Rows are points. To make a cloud, some directions were put in groups of two or more. Within a group, all points are equally far from the middle, so they leave a hole (a ring in 2 directions, a hollow ball in 3). The other directions are filled evenly. Then the cloud was stretched, turned, moved and blurred a little. How many holes are there, and how many directions does each take, smallest first?
In the rows, 128 means zero.

Cloud (19 x 3):
[[ 89 137  91]
 [158 105 172]
 [119 115 178]
 [165 131 136]
 [137  82 120]
 [169 118 167]
 [128 154 102]
 [148 126 101]
 [108 154 150]
 [148 100 173]
 [108  88 140]
 [125 172 153]
 [140  87 138]
 [ 82 129  89]
 [171 131 153]
 [132 105 180]
 [112 150  95]
 [138 147 101]
 [138 103 181]]
Holes: 1 (2)

Cloud:
[[167 118 106]
 [137 152 143]
 [165 162  86]
 [135 116 163]
 [151 131 111]
 [169 164 120]
 [167 125 101]
 [107 127 127]
 [129 129  78]
 [113 133  99]
 [152 118  67]
 [114 137 145]
 [135 113 124]
 [129 125 127]
 [185 166  49]
 [161 173 120]
 [167 169 110]
 [173 142  79]
 [113  87  98]
 [150 126 128]
 [158 118 134]]
Holes: 0

Cloud (30 x 4):
[[143 169 150 175]
 [ 94 115 136 121]
 [178 167 124  85]
 [125 162 128 181]
 [ 77 122 103 205]
 [161  90 103 115]
 [154 135 159 140]
 [ 96  95 107 142]
 [100 116  91 119]
 [ 78 111 124 138]
 [ 78 125  88 121]
 [167 139 137 117]
 [123 141 139 101]
 [112  94 129 127]
 [130 105  85 167]
 [ 65  91 132 126]
 [135 102  86 117]
 [150 130 101 119]
 [ 95  91 126 141]
 [138 141 120 177]
 [141  94 134 159]
 [186 146 104 140]
 [ 88  97 135 155]
 [142 104 107 136]
 [150 147 115  71]
 [101 108  87 152]
 [142 189 128 134]
 [187 157 114 144]
 [138 161 110 139]
 [106 111 154 150]]
Holes: 0

Cloud:
[[ 83 100 130 168]
 [129  93 101 132]
 [123  83 120 112]
 [111  94 140 184]
 [134 115 118 190]
 [143 150 118  84]
 [128  87 157 111]
 [105  91 154 172]
 [ 89  90 125 177]
 [156 130 110 107]
 [ 83  87  95 146]
 [122  86 105 126]
 [102 141  86 140]
 [ 94  89 132  86]
 [112  87  96 160]
 [ 95  87 114 179]
 [149 131  89 134]
 [133 109  96 174]
 [149 131 148 175]
 [161 134 152 111]
 [126 105 133 189]
 [ 86 119 127 160]
 [ 99 125 160 122]
 [141 151 137  83]
 [146 112 103 123]
 [153 113 154 114]
 [116 145  82 119]
 [108  78 108 119]
 [102  91 147 177]
 [156 152 153 152]
 [136  92 144 108]]
Holes: 2 (2, 2)

Cloud, 54 rows:
[[ 97 113 136 109  95 160]
 [115 120 137  95 103 141]
 [ 80 140 121 157 152 146]
 [114  52 131 140  89 139]
 [104 151 153 152 141 163]
 [121 171 155 148 135  87]
 [125  80 160 147  69 127]
 [101 112 149 128  74  88]
 [126  83 184 133 143 151]
 [131  55 114 128 111 156]
 [123 134 188 126 130 147]
 [128  96  77 151 122  90]
 [127 106 137 170 156  91]
 [161 102 120 162 127 154]
 [ 95 120 122 139 160 174]
 [135  64 124 113 125 104]
 [120  91 101 151 165  95]
 [108 113 176 111 148 116]
 [104 136 136 138  79 138]
 [107  93 150 136  70  95]
 [125 138  83 125 126  95]
 [174  90 140 142 122 128]
 [143  85 148 138 168 129]
 [133 134 178 131 140 100]
 [121 169 158 145 138  89]
 [137 100 185 125  83 144]
 [ 79  86 166 114  83 148]
 [166 131  93 172 135  82]
 [140  52 128 114 111 140]
 [111 130 123  98 120 114]
 [ 79 106 151 126  80 113]
 [ 83 125 118 148 152 162]
 [ 97 141  98 123 143  99]
 [128 112 167  99  84 130]
 [106 161 156 163 113 129]
 [129  74 169 135 152 151]
 [113  50 153 124 137 160]
 [120 105 186 158 107 142]
 [104 146 103 144  95 105]
 [138  83 144 134 169 121]
 [ 97 122 189 143 124 156]
 [133  98 143 184 129 128]
 [156 134  98 185 145  88]
 [161  94 157 122  99 101]
 [ 75 131 125 146 145 154]
 [104 148 171 162 118 103]
 [124 113 101 108 130 143]
 [114 136 179 118 151 130]
 [167 126 110 165 165  97]
 [114  99  89 147 107 148]
 [130  67 124 119 146 110]
 [ 93  93 191 132 128 159]
 [139 111 119 191 137 127]
 [133 133 108 187 148 143]]
Holes: 3 (2, 2, 2)

Cloud (46 x 6):
[[123 100 111 167 167 130]
 [121 143 143  85 116 125]
 [ 98  87 173 113 110 129]
 [108  97 186 161 115 131]
 [189 120 166 110 144 165]
 [138 168 118  97  97 128]
 [119 143 111 107  88 102]
 [154 129 124 149 187 164]
 [113 163  87 143 162 155]
 [142 116  94 168 139 124]
 [184  91 160 120 136 149]
 [186  96 181 112 106 152]
 [141 118  86 162 132 126]
 [109  99 183 106 106 117]
 [141  86 136 145 165 131]
 [116 137 134 117  75 103]
 [147 138 166 103 142 125]
 [151 112 168 139  73 117]
 [121  90 150 102 101 133]
 [144 165 104  88 112 134]
 [156 160  86  89 139 141]
 [ 89 133 128 143  93 106]
 [112 104 187 152 117 162]
 [100 100 172 139 125 167]
 [155 149 114 114  98 161]
 [151 157  79 143 139  93]
 [127 117 158 126  64 112]
 [141 114 157 128  67 143]
 [ 69 116 126 134 143 114]
 [170 127 135 126 181 163]
 [149 146 129 143 188 152]
 [145 169  92 155 178 133]
 [148 102 138 101  92 151]
 [190 133 161 130  94 156]
 [153 152 161 146 112 160]
 [170 134 113 164 147 152]
 [116 153  84 130 196 133]
 [123 115 111 135 171 169]
 [143 139 175 117 155 155]
 [147 102 144 100  90 151]
 [136  92 197 115 115 168]
 [ 89 157  93 140 122 106]
 [143 128  96 164 169 157]
 [ 78 109 143 153 108 124]
 [194  98 136 119 131 143]
 [127 158 159 146 149 146]]
Holes: 3 (2, 2, 2)
